Each row of a before or after table is a point. The points were changed in one or more steps. Then noise was added and the rows were shuffled. The steps act on how far a point lies along the listed directions, d1 being the first. What was done? A step turns or swaps two directions, mirrors them in a line or flattens them onto one, adds a multiple of one to another, or multiplies one. Angles are multiples of 10 degrees, from the lower direction toward the higher: turns from -170 to 170, lines from 10 to 170 but not 90. Use the fewest steps. Two steps may share a direction if one is a turn and the other turns, adds or multiplies; they go together, in the order done. Otherwise the lowest direction goes first.
(in the rows, 128 means zero)

Directions:
(1): [148 160]
(2): [ 96 148]
Before, 8 rows:
[[111 122]
 [ 58 190]
 [133 126]
 [154 115]
 [148 121]
 [122 122]
 [112 109]
 [113 127]]
After, 8 rows:
[[163 217]
 [110 102]
 [142 133]
 [125 125]
 [136 126]
 [147 131]
 [112 112]
 [150 118]]
Steps: swap d1 and d2

Directions:
(1): [125 173 120]
(2): [162 125  97]
(3): [159 136 161]
Before (13 x 3):
[[ 84  84  93]
 [178 104 129]
 [106 163 159]
 [140 122 126]
 [142 118 111]
 [131  99 117]
 [159 118  95]
 [136 116 134]
 [162 123 149]
 [ 68 149 109]
 [102 106  98]
 [133 133 189]
 [105 142 129]]
After, 13 rows:
[[ 84 114 128]
 [114 144  89]
 [113 112 108]
 [134 118 116]
 [159 127 104]
 [153 134 173]
 [149 122  75]
 [120 129 155]
 [183 106 146]
 [ 67  95 130]
 [131 127 113]
 [118 130 105]
 [ 87 137 184]]
Steps: turn d1 and d2 by -40 degrees; turn d2 and d3 by -60 degrees

Directions:
(1): [111  96 114 164]
(2): [ 80 142 118 114]
(3): [141 122  80 111]
Before:
[[ 84  86 130 161]
 [155 119 126 135]
 [ 84 152 130 123]
 [159 116 167 131]
 [112 115 168 134]
 [157 122 168 151]
 [203 103  42  79]
 [152  97 144 177]
 [163 118 164 142]
 [131 121 148 114]
 [161 114 169 136]
 [146 118 139 104]]
After:
[[102 118 131 114]
 [135 169 137  85]
 [109 154 133  94]
 [136 119 133 111]
 [ 90 134 119  92]
 [ 96 149 127 101]
 [113 110 131 121]
 [101 132 134 106]
 [ 97 137 134  97]
 [109 146 131 108]
 [192 113 153 109]
 [154 105 124 164]]
Steps: turn d1 and d2 by -140 degrees; multiply d3 by 0

Directions:
(1): [156 108 161  98 147 101]
(2): [181 120  96 146 120 125]
(3): [115  68 129 145 123 139]
(4): [142 125 132  92 106 175]
(5): [115 121 108 103  85  94]
(6): [117 119  86 100 167 131]
Before (13 x 6):
[[127 101 120 126 131 148]
 [182 118 141 138 125 128]
 [109 132 188  97 158 123]
 [143 131 147 122 101 130]
 [149 150 129 145 134 123]
 [143 132 106 165 106 148]
 [158 145 130 113 116 118]
 [ 98 171 151 140 144 110]
 [137 145 153 154 125 136]
 [119 142 166 117 151 104]
 [132 112 148 130 129 141]
 [ 75  97 175 179 129  42]
 [156 136 144 119 155 140]]
After:
[[127 135 109 109 109 119]
 [ 88  93 149  89 118 108]
 [119 130 152 130 166 142]
 [149  80 151 137 116 108]
 [ 90  82 132 130  83 112]
 [135  88 129 165  97 123]
 [ 96  85 130 126 116 126]
 [108  45 118 107  92 101]
 [128 144 161 127 133 142]
 [ 69 131 114 122 110 136]
 [168 203 177 154 135  91]
 [166  67 146 132  84  92]
 [121 112 137 107  95 107]]
Steps: mirror d2 and d6 in the line at 70 degrees; multiply d5 by 3; turn d3 and d5 by 140 degrees; multiply d4 by 0.4

Directions:
(1): [116  92 131 156 150  79 152 129]
(2): [133 172 115 150 143 134 169 162]
(3): [117 101 144 125 121 171 176 109]
(4): [ 89 162 154 104 155 114 133 100]
(5): [123 121 115  73 105 104 152 154]
Before (8 x 8):
[[134  80 127 158 143  70 143 159]
 [157 146  90 149 110 125 129 175]
 [112 150 147  78 120 132 106 113]
 [ 98 202 138 103 128 104 126 146]
 [164 114 103 153 143 152 163 157]
 [134 118 124 122 125 113 134 128]
 [112 126 143 153 191  72 116 126]
 [111 120 139 154 148  82 155 143]]
After:
[[ 83 118 173 167 149 117 119  78]
 [124  75 128 137 115 133 175 123]
 [105 180 139 114 178 130 169 138]
 [139 130 126 138 122 144 139 119]
 [135 147 128 153 134 154 188 180]
 [154  82  98 131 137 102 161 156]
 [117 159 138 166 144 125 166 149]
 [125 132 152 130 129 150  83  91]]
Steps: swap d1 and d2; turn d4 and d5 by -150 degrees; turn d3 and d4 by -150 degrees

Directions:
(1): [104  95 103 129 137  69 135 141 144]
(2): [150  94  96 127 174 147 104 107 113]
Before (8 x 9):
[[148 123 100 125 169 162 101  89 106]
 [ 97  98  94 139 141  73 125 156 134]
 [112  43  77 126 174  80 108 114 132]
 [117 155 142 115 108 139 140 159 150]
 [103 111 121 136 128  84 137 135 155]
 [170 113 102 114 151 192  92  92 106]
 [126 121 117 128 159 143 116 118 128]
 [127 157 155 121 108 145 139 135 137]]
After, 8 rows:
[[107  75  74 115 138  68 122 133 150]
 [107 100  82 126 160  84 122 116 135]
 [111 148 147 120 105 123 147 137 140]
 [156 138 120 136 157 187  99 118  97]
 [158  75 102 126 181 175  87  82 100]
 [119 155 147 115 108 148 142 159 146]
 [114 117 113 129 156 119 120 125 138]
 [146 144 141 135 138 173 116 107 120]]
Steps: mirror d1 and d2 in the line at 70 degrees
